Each row is a point. To make a cloud, some directions were put in groups of two or more. Within a group, all points are equally far from the middle, so they leave a hole (a ring in 2 directions, a hollow ball in 3). The other directions are filled evenly. Then the cloud was stretched, turned, moved and blurred a little. Count the holes, and give their numbers of directions, smallest first.

Cloud, 13 rows:
[[-17 -21]
 [ 12  49]
 [  3 -41]
 [ -2   7]
 [ 18  40]
 [-30  38]
 [ 25  -1]
 [ 30 -29]
 [ 23  49]
 [ 30  35]
 [-14  42]
 [ 19 -30]
 [ 37  59]]
Holes: 0

Cloud, 14 rows:
[[ 54  -2]
 [ 36  47]
 [ 37 -20]
 [-17  14]
 [-14  16]
 [ 55  28]
 [-11  33]
 [ -1  43]
 [ 16 -24]
 [-14  24]
 [ 56   3]
 [ 41 -16]
 [ 30  48]
 [ 15 -22]]
Holes: 1 (2)

Cloud:
[[ 37  14  84]
 [  1 -27  -5]
 [-39  -2 -16]
 [  4   8  22]
 [-23 -16  22]
 [-44   2 -50]
 [-39  16  19]
 [-31   3 -46]
 [ 16  10  61]
 [-23 -25 -35]
 [ 18   0  -9]
 [ 17  24  25]
 [-43 -15 -55]
 [-13 -19 -23]
 [ -9 -16  59]
 [ 11  26  23]
 [ 10  -8  69]
 [ -6  19  31]
 [-26 -41 -37]
 [ -1  33  58]]
Holes: 0

Cloud:
[[  5  46 -34]
 [ 42   7  40]
 [  6 -47 -16]
 [  6  29 -45]
 [  5 -55  25]
 [ 22 -23 -31]
 [-27  18 -35]
 [-32 -18  39]
 [-35  14  29]
 [-40 -16  14]
 [  4 -54  30]
 [ -1 -32 -35]
 [ 25 -44  32]
 [ 45   4  -6]
 [  6 -19  65]
 [ 39 -22  35]
 [ 14 -44 -15]
 [-22 -33 -27]
 [ 19  -3 -43]
 [-13 -33 -32]
 [ 34  21  47]]
Holes: 1 (3)

Cloud:
[[-57  14  54  15]
 [-54   6  20 -42]
 [-16 -38  10   7]
 [ 41   9 -35  -7]
 [-29 -35  17   1]
 [-59 -27  31  -5]
 [ 11  27  59  41]
 [-26 -27  15 -11]
 [-31   9  61  14]
 [ 38  18  15  40]
 [ 37  37  29 -21]
 [-25  26  -7 -19]
 [ 43  44   1 -18]
 [-25 -31 -29 -42]
 [ 28  28  70  43]
 [  5   2  64  24]
 [ 69  25 -23   1]
 [-47  12  47  -5]
 [ 39 -32  -1  28]
 [ 30  -1  -7  31]
 [  3 -37  33  33]
 [ 23  14 -39 -18]
 [-25 -10 -13  20]
 [-45  -5  25 -29]
 [-22 -13 -15  20]
 [-36  28  17 -39]
 [-32 -36 -14 -24]]
Holes: 1 (2)

Cloud (46 x 6):
[[-26  29 -48  -2  -3  -4]
 [ 10  -4  -1  56 -43 -11]
 [-47  -9 -25  -3   4  36]
 [-65   0   4  55   4  46]
 [-26  10 -37  54   1  58]
 [  5 -28  -2   2 -36 -58]
 [-31  -2  63  54  -2   9]
 [ 23  31  41  31  11  25]
 [-34 -64   9   8  15 -12]
 [-22 -34  -4  46  44  27]
 [-59 -41  46  10  11 -18]
 [-38 -19  67  27  -7   2]
 [-45  22  -5  39  35 -21]
 [-70 -16   5  -1  29  10]
 [ -5  10 -31  26   9  68]
 [-22  -3  65  49   0   8]
 [-49 -37   7  -5  22 -46]
 [-11  39 -19 -23  17 -12]
 [ 65  14 -11  20  49  19]
 [ -9 -12  36 -15 -41  -5]
 [ 13  12  53  47   9 -11]
 [-19   5  45   8  -3 -66]
 [ 41 -25 -18 -33 -21  13]
 [-31 -15   1  19  16 -55]
 [-48  41 -23  22  18  -7]
 [-31 -27   7  52  42  23]
 [ 28 -44 -46 -24  35  27]
 [-20 -11  58 -22 -11 -37]
 [ 62 -35  15   2  14  17]
 [  0 -40 -59 -24  11  11]
 [ -3  37  -8  35  39  51]
 [  6  31  52  40   0 -25]
 [-38  13 -13  63 -38  -4]
 [ 39  14 -46  18  53   3]
 [ 10  -5  38 -31  17  -4]
 [ 30  -4  23   6  -1 -60]
 [ 55  23 -60   6   2   7]
 [ 38  31  26  26  35  22]
 [ -9 -41 -11  59  -4  21]
 [ -2  -6  39  -3 -31  17]
 [ -5  37 -36 -17  -1  -5]
 [-11  -7  52  -7 -23   5]
 [ 52 -37   6 -35  29   1]
 [ -2   6  32 -34 -18 -15]
 [  8 -27 -51  -6   6  50]
 [ 28 -11 -25 -39 -19  10]]
Holes: 3 (2, 2, 2)

Cloud, 49 rows:
[[ 25 -25 -42 -38 -17  25]
 [-23  13 -17 -54  16 -41]
 [ 10  47 -32 -12 -20  22]
 [ 14  61 -26 -13  38 -50]
 [-36 -14   3 -17 -19 -49]
 [-30 -20 -27   3 -21 -37]
 [ 28 -29 -24 -20 -13  46]
 [ -6  50 -16 -39   0  25]
 [-39 -24  13 -11 -52  30]
 [  4 -36 -37 -22 -22  52]
 [-27   3  -1 -50   0 -40]
 [-14   5  42  24 -45  15]
 [ 18  14  55   3  30 -61]
 [-37  -2  23  18 -11 -17]
 [ 24  15 -11  46  23 -10]
 [ 42 -13 -30 -34   4  17]
 [  5  58 -17 -38   6 -14]
 [-25 -27  -3 -19 -62  27]
 [-44 -13   4 -11  -4 -40]
 [ 54   4 -25  -8  36 -30]
 [ 12 -12 -42 -33  57   2]
 [ 12 -48  26  32  13 -29]
 [ 25  57  -2  12  24  22]
 [-32 -20 -24   6 -31  18]
 [-12   8  53  11 -46  -1]
 [ -8  37 -35 -42   2  38]
 [ 40  15   2 -12  67 -45]
 [-34 -12  27 -45 -37  14]
 [-26 -39   1 -45   9 -39]
 [  5  -9 -47 -47  55 -20]
 [ 18 -11 -36 -25  59   6]
 [ 27  -6 -20 -26  68 -30]
 [ 24  -6 -51 -54  28 -16]
 [  4 -28  60  -9  26  17]
 [ 20 -21  50 -14  27 -50]
 [ 51  -4   6  13  -9   0]
 [ 11   7 -64 -58   7  -7]
 [-16 -40  31 -54 -25   9]
 [ -5 -36  14 -51  15 -33]
 [-15  -7 -22 -11 -55  32]
 [ 35   0  18 -42  31 -11]
 [-29 -26  13 -30 -57   2]
 [ -8   8  70  22 -30   8]
 [-33 -29 -32  -2 -19 -29]
 [ 17  65  19 -11  14  11]
 [  0 -19 -80 -28  11 -19]
 [ 16  33  43   0  36 -62]
 [  2 -10 -38 -52  51 -28]
 [-31 -11  23 -51 -33   7]]
Holes: 3 (2, 2, 2)

Cloud (84 x 8):
[[-14 -54  40   4 -25   1 -37  18]
 [-27 -41  43  56   6  40 -21  -3]
 [-33   7  -5 -33 -23  12 -22 -63]
 [-28 -67  13  -8  -8  31 -36 -49]
 [-22  34 -39 -67 -22 -28 -38 -19]
 [  3  -2 -41  25 -59  -7 -31  22]
 [  2  17   6  56  -3 -20 -23   1]
 [-52 -23  -1 -11  18  14  -5 -52]
 [-42 -60  -1 -45  54  -4 -21  26]
 [-51   9 -12 -60   0 -32 -48 -13]
 [-30 -72  30 -24  54  29 -37  21]
 [-49   3  -3  24  21 -10  24   2]
 [-14 -25  42   6   7  16  39 -19]
 [  4 -21   6 -13   6 -29 -15  63]
 [-61 -31  27 -38  65 -16  -9  14]
 [-17  -7 -47 -18 -68  19  -2  -1]
 [ -6 -25  30 -70  17 -19  14  43]
 [  8 -53  27 -44  -1  -2  -4  37]
 [ 11   6   6 -31 -40  32 -22  21]
 [  5 -40  -7  25 -12  -8  37 -26]
 [-36 -19  28 -75  32  39 -22   9]
 [-10 -34  43  58  32  20 -35   4]
 [-16 -38 -29 -44 -62  17 -18 -20]
 [-25 -27   1  -3 -18  51  19  18]
 [-13 -34 -63  56  -7   4 -41  -2]
 [-24  13   9 -39  17  32  25 -28]
 [ 27  15  29   4 -15   3   4 -13]
 [ 14  42 -19 -14 -17  -2  17 -18]
 [-25 -14 -28  -9  17 -46  11  51]
 [-10 -37  33  -1 -43  54  -2 -40]
 [  9 -26 -12 -17  27  -9 -64  35]
 [-17 -44 -11   2 -31  14  28 -56]
 [-13 -19 -59 -51 -44   2 -30 -12]
 [-25   6  15 -18   6  36  -7 -51]
 [-42 -29  37  -2 -13 -42 -17 -16]
 [-52 -13   8 -41  11 -64 -30  24]
 [-34  -2 -55 -30  14 -62 -24  -8]
 [  1   4  37 -26  35   0 -30 -20]
 [ 33 -33  34  10  11  40  -4 -13]
 [-38  42  11 -23 -32 -14  -9   3]
 [-12 -35  -9 -34 -33 -28  -2 -55]
 [ -3 -48 -19  25 -31  -3  32 -35]
 [  3 -26 -40  38 -13 -41 -59 -27]
 [-53  17   4 -38  -4 -24 -52  22]
 [-11   3  29 -55 -28 -46  -2  -8]
 [-10   6  33 -51  62   1 -12   8]
 [  2 -41 -57  45  -7 -22 -54  -3]
 [ -9  23 -24 -37  38  12  10   6]
 [ 18  -7 -14  62 -39 -21 -37   4]
 [ 22 -57  28 -28   9  19 -36   2]
 [-13 -20  -4  -9 -39  20 -45 -63]
 [ 17  19 -17 -46  15  13   6  32]
 [-53  -4  28 -33  47  23 -33  31]
 [ -8 -25 -13 -43 -23 -42   3 -44]
 [-35 -15  47  -8  35  -2 -39 -22]
 [-41 -33 -31  69 -16  13 -21 -36]
 [-57  24  15 -17   7   7 -14  23]
 [-39   0  31 -70  16  11 -12 -31]
 [-43 -28  23 -32  -5 -28  35 -12]
 [-44  -6 -31  50   8  -5  -7 -32]
 [-11 -46 -16  -3 -77   7 -10 -45]
 [ -3 -33   7 -13  20   1  21  56]
 [-22 -61  -4  20 -40  38  20 -22]
 [ -4 -37 -60 -13 -51  11 -36 -32]
 [ -9  -6  21  31  -5 -32 -58 -11]
 [-33 -12  -2 -46  17 -53 -41 -19]
 [ -4 -50  -3  28  48  -4 -38  48]
 [ -5  25 -35 -36   7  25 -37  16]
 [-19  -5  26 -24 -53  12  -1 -53]
 [ 11  45 -45 -54 -14 -26 -12   2]
 [-19 -44  -2 -29   3 -38   3  50]
 [ -8  -5 -45 -69 -52 -14 -24   0]
 [-30 -28   8  -3 -10  -5  46 -29]
 [ -6  -9 -42  49 -31   8 -66 -27]
 [ 11  -1   5  30  14 -18 -58 -16]
 [-46 -71  26   1  -1   3 -40  19]
 [-11   8 -23 -21  21 -34 -60  46]
 [ -2 -10 -11 -37 -39 -29 -30 -54]
 [-38 -15 -50  15 -43 -10 -53  13]
 [-18  12  19 -26 -11  32   1  38]
 [-50 -22  -2 -32  58  -1   9 -10]
 [-54 -26  17 -25  72 -10   0  12]
 [  8 -39  14  27  -1 -17 -44  45]
 [-44  10   2  -5 -37 -50 -35 -19]]
Holes: 3 (2, 2, 4)

Cloud:
[[  6  -6 -40  -6 -53 -30  18 -13  60]
 [-30  -3  47 -52 -13   5 -18  43   1]
 [ 39  -8 -35 -10 -10 -11  28  11 -60]
 [ -9  31   8 -45   0 -41   7 -15 -39]
 [ 34  21 -16  39  10  -3  12  35 -69]
 [ -5 -11 -52 -36 -39 -33 -27  -8  -6]
 [-34 -37   4 -16   3 -40  55  26 -46]
 [ 56 -13  20  16  -6   0  71   6  20]
 [  7  39 -51  28 -32  14 -30  42 -23]
 [ 28  33 -44 -34  32  25 -10  -6   3]
 [-29  17   4 -16  62  32  32  11 -44]
 [-63 -17 -23   9 -14 -45  53 -32  21]
 [ 68  31 -19 -17  -6   7 -12 -18 -35]
 [ -9 -40 -10  -7  -9 -30  31 -11 -68]
 [ 13  31 -41 -28 -27  12 -59  11 -15]
 [ 60   9  39  -3  36 -37  41  -3  32]
 [  8  43  15 -43 -11  51 -35  49  -7]
 [ 15  21 -32   9 -33  22 -55  20 -21]
 [ 44 -12  12  30  10 -24  44  69 -12]
 [ 11 -31 -48 -39 -56  -4  -5  -5   2]
 [-11  -4 -30  -1  33  15  64 -20  29]
 [-32 -15  46   7   6  -3  50  55  10]
 [ 43   0 -46  42 -38  18  14 -14  13]
 [-20  57  10 -51  -5  13  -1 -37  -5]
 [  9   7  33  -4  45 -58  20 -50 -10]
 [ 26  30   8 -17  32 -60  -9 -48  11]
 [  3  53  -3 -15  15  -6   9  -1  76]
 [ 24   3 -29 -44  30  14   9 -54 -39]
 [-42 -11 -63  12 -47 -10  24  29  13]
 [-17  18  -4 -13 -45  32 -11  40 -38]
 [ -6  45 -53  21 -35  31 -20 -12   7]
 [-10 -11  27 -82  -4  29  15  24 -22]
 [ -8  41 -10  24 -31 -55   8   0  55]
 [ 63   8  33 -15  40 -19  16  21  13]
 [ -3   4  25 -15 -34  29   4  31 -40]
 [ 38   1 -45  64 -13 -27  21 -26  -1]
 [-81  -5  -9  -9  11 -34  53  -1  -2]
 [ 13 -12  64 -22  18 -42   5   0  13]
 [-11 -23 -23 -28   8 -46  22  -8 -57]
 [ 22 -32 -31  28 -47  16   6  20  36]
 [ 29  21 -15 -33  27 -40 -15 -13 -11]
 [  5 -23  -4 -49  18 -18  44 -14 -53]
 [-75  -1   2 -35 -31 -22  27  15  15]
 [ -8  67 -15   1 -19  24  -5 -15  -4]
 [-10 -39  -2   1 -12  23  -2  10  14]
 [-59   1   4 -11 -39  18 -17  40  16]
 [ 71   4  30 -21  28  27  27 -12  29]
 [-29  -4  -6 -49 -28 -42   7 -43  56]
 [-29 -26  13  -7  -6 -60  43 -34  53]
 [ 33 -24 -24  52  -8 -24   8  -5 -38]
 [-23  33   3 -34  44  40 -10 -28  34]
 [ 31  30   5 -53  26 -21 -20  -2 -20]
 [ -1  21 -31  40 -11 -74  11 -28  41]
 [-21  12  -3 -55 -14 -25 -25   9 -39]
 [  3  12  12  -3 -17  28  54  37  50]
 [-82  14  -2 -14  13 -29  12 -40  22]
 [-14 -13 -65  41  -2 -43  24  22 -12]
 [  2 -13 -17 -61 -25  21 -22 -39 -21]
 [-67  -2 -16 -20  14 -29  50  15 -14]
 [ 49  39 -42 -17   6  47 -30 -19  -3]
 [ 46   7 -64  34   6   9  20  11  -6]
 [-49 -12 -14  14  15  29  61   4  -6]
 [ -2   3 -19  31 -24 -60 -21 -15  51]
 [ 24  31  -7   0 -36  31 -33  71   5]
 [ 65  33 -12   5  -4 -10  -2  39 -35]
 [-28  -1  42 -53   9 -57  30  14   4]
 [-16 -15 -70  45 -21 -46  23   8  12]
 [  3   2  72 -10  29  -6  45 -11  14]
 [ 25 -17  52 -38  39  -9  14  -5  12]
 [ 64  24  17 -19  54  10  22 -29 -35]
 [-32  27   4 -41 -11 -48  22 -21 -23]
 [-14  33 -31 -15   0  -2  46  19  29]
 [-24  -3 -50 -37  -3  63   7 -18 -14]
 [ 28  50  26 -47  19 -20 -13 -41 -14]
 [  0 -27  19  29  -4 -62   1  37 -11]
 [-44  -5 -45 -21 -17  59  12 -11 -10]
 [-32  19  39  -7  16 -59  44  13  47]
 [ -8 -62 -23 -29 -28 -23  30 -14 -17]
 [-49   9 -31  -7 -17 -59   1 -60  23]
 [ -4 -35 -14 -46 -16  25  33 -42  20]
 [ 64   6  -4 -44 -12  39  18 -17 -22]
 [-38  -4  14 -16   8 -20 -31  25  14]
 [-37  31 -20  44 -28 -60  19   1  10]
 [ 45  23   0  14 -18 -36 -38  37  -8]
 [ -2  29  -1   0  15 -73  49 -26  25]
 [  8  -3  15  22  27  38  15  43 -37]
 [ 16   8   0  25 -35  23  21  -1  55]
 [ -9 -23  -4 -66 -16 -32   7 -38  38]
 [  8   6   7   1 -25   9  27 -36 -28]
 [  1 -13  -8 -16 -62 -32  30 -12  43]
 [-38 -15  20 -16   6  -4  72  -9  45]
 [ 44  -5 -12  11  50  12  36 -22   5]
 [-57  -3  47 -45  18   6  46  12   6]
 [-32 -13 -51  26 -43   5  32  48 -25]
 [ 58   7 -10   2  17  43  21  56 -22]
 [ 27 -11 -12  42   3  35  11  51 -18]
 [-38  -5  20  37 -33 -21  39  43  17]
 [ 26  65  34 -25  58  -9  23 -45   0]
 [-68  21  -1 -50   7 -13  -6   7 -31]
 [ -3   6 -26  -8 -25  72   0   1  30]
 [ 16 -36  11  32  10 -14  36  21 -56]
 [ 21  36  -8 -12  27  52  43  40 -36]]
Holes: 2 (3, 6)

Cloud (99 x 9):
[[ 49   6  30  39 -39   7 -15  17 -12]
 [ 60 -28  47  16 -53  -8  -5 -37   7]
 [ -2  22  10  -1  -5   8  28  45 -64]
 [ -8 -24  20  -1  14  -2  68  -5 -12]
 [-23  16  52  18 -63  10  29  25  -4]
 [ 51  36  -4  73  49 -51 -25  15 -32]
 [  6  -5 -18   1  23 -20  20 -12  17]
 [ 19   0  13  56  27 -15 -27  42 -50]
 [ 42 -33  20  -3  18 -11  46 -29 -14]
 [-18  -6 -14   3 -26  14  31 -46  15]
 [ -4 -28  18  22  -2 -18  10  -3 -62]
 [-16  -2  58 -25 -22  17 -31 -26 -11]
 [ 41   4  -2 -25  11  56  -8  13  10]
 [ 11 -37 -15 -31 -27  30  44 -15  -1]
 [-46   8  37  52 -27   6 -11  48 -30]
 [-26  -9  13  27 -78  -5  54  -7 -36]
 [ 80   9  27  -9   7  48  55  -6  32]
 [ 17   8 -25  37  21 -15  26 -65   0]
 [ 50   7  34 -33 -31  67  60   7  22]
 [ 12  30  -5  14 -29 -46  14 -26 -36]
 [  3   2  19  76  -6 -25 -49  23   5]
 [-59 -27  18  23 -19   6   4 -26  -2]
 [-13  10  20 -11 -84  32  40  10  14]
 [  1 -17  33   4 -83 -15  44 -14 -15]
 [ 40  10   1 -16   5  33 -39   2 -11]
 [  0   7  10 -21  71  39  -2  -8 -64]
 [-52 -29  29  10 -82  25  37 -17 -15]
 [ 27 -17  21 -23   7  -4  38 -54  49]
 [ 30 -16 -14  12  44 -18  -4 -54  15]
 [  1 -22  25  84 -33 -19 -36 -13   4]
 [ 46  37 -11 -53  19  27  49 -19  -7]
 [ 67  29   0   5  39 -46  16 -45  34]
 [-21 -20  41  24  21  12 -27  35 -34]
 [ 25  32  20  12  65  44  26  -9 -13]
 [-20  25  34  -7 -48 -13  51 -27 -44]
 [  0  -7  36 -25  25  31 -33  18 -14]
 [ 22   2  23   2 -15 -34  45 -15 -36]
 [  2 -18  45  -2 -50  46   2   3 -28]
 [ 18 -10   7  80  30 -24 -46  23   8]
 [ 14  -2  64 -14 -48  78  24 -15  25]
 [  9 -13  30 -47 -44  52  87 -24  40]
 [ 16  -1   4  38 -25  -7  36  -4  41]
 [ -8   9  48 -22  37  14  28 -73   5]
 [ 19 -17   6  41  19 -39  50 -15  -6]
 [  8  21 -24   1  47  19   3  13   8]
 [ 69  -3  22 -27   1  47  20  15  23]
 [ 34 -12  -3   8 -20 -28  39  15 -28]
 [ 16 -34   1  24 -31  39   6 -27  12]
 [ 49   5  61  25 -56  26   0 -14  10]
 [ -8   9 -20  57  -8 -51  -3 -49   5]
 [ 50  -2 -12  55   3 -41 -18  45 -15]
 [ 11  48  37  46 -23   5  14  -1 -19]
 [ -3 -20  68 -36 -77  51  13 -35   7]
 [ 38   9  -8  -5  68  36 -21 -27  -2]
 [ -7  -9  51   9  16  15 -25  29 -10]
 [ 49  -3  50   8  -5 -21  47 -19  52]
 [ -5 -31  55 -27  34  42  -4  -8   3]
 [ -5  -9  -1 -23  42   6 -19 -24 -40]
 [ 20  12 -26 -23 -43  26  37 -10  17]
 [ -1   7  51   5  18   9 -38   4  11]
 [ 27  23  -3 -46 -24  17  55 -39 -28]
 [ 14 -36  71 -14   6  12   3 -25   6]
 [ 25 -29  50  10 -48  -6 -13 -25  -2]
 [ 17  26 -17  47 -21  -8  -3  -6  37]
 [-54  13  13  16 -10  -2 -33 -15 -68]
 [ 39  20   5  29 -27   3 -11 -68  -4]
 [  0  -2   0   7 -38  41 -13  48 -31]
 [  7  52  27 -10  -8  18  53 -43  24]
 [ -7 -16   6 -12   2  38 -36  35 -38]
 [ 62  21 -16   5  17  12 -50  -6 -13]
 [ 27  22  44  41  53  -6 -10 -53  -4]
 [  0 -15  41 -25  -6  -8  36 -43  40]
 [ 27 -26  13 -15 -14 -11  53  -4 -23]
 [-31 -14  40  35 -24   3 -45  18 -24]
 [ 12  37   6  51 -26  -7 -39  -3  18]
 [ 75  45   9  16  -2  25  -3 -19 -16]
 [ 17  -9 -19  -5  18  -6  30 -42  26]
 [ 22  39 -43  53  26 -20  28 -18  -3]
 [-33  29 -24 -16 -26  31  62 -16 -44]
 [ 52 -21  42  43  41   9   1 -24  21]
 [ 34  16  33  83 -26 -25 -15  11   5]
 [  6   8  30 -47  53  38 -15 -23 -33]
 [ 60  15  36  -2  23  63  47 -13  13]
 [ 30  14  65   7  24   9   7  15 -15]
 [  2  -5  80  -7  27   5  32 -50 -19]
 [  2  13  43  -4  35  13 -32   7  12]
 [-10  33 -14  73  -1   1 -40 -10 -48]
 [-20   8  -7  37  62  -6 -62  23 -30]
 [-17  51  -8  -3 -16  40  46   1 -32]
 [-23  37  26  -8  27 -16  42 -17 -21]
 [ 57  12  -3   2  24 -43  10 -38  44]
 [  5  -9  10  41 -31 -50  11 -20  33]
 [ 25 -17   4  25  27  17  51 -48 -15]
 [  8  32  72  27 -19   3  25   4  -3]
 [-12  26  13  27  -9  37  -2 -35 -39]
 [ 46 -13 -14  44  46  -9 -30  38   1]
 [ 18  -7  50 -33   7  34  27 -25 -51]
 [ 23  34   9  12 -60 -19  21 -44  39]
 [ 62  -4 -20  43   5  14 -11  35 -29]]
Holes: 3 (2, 2, 3)
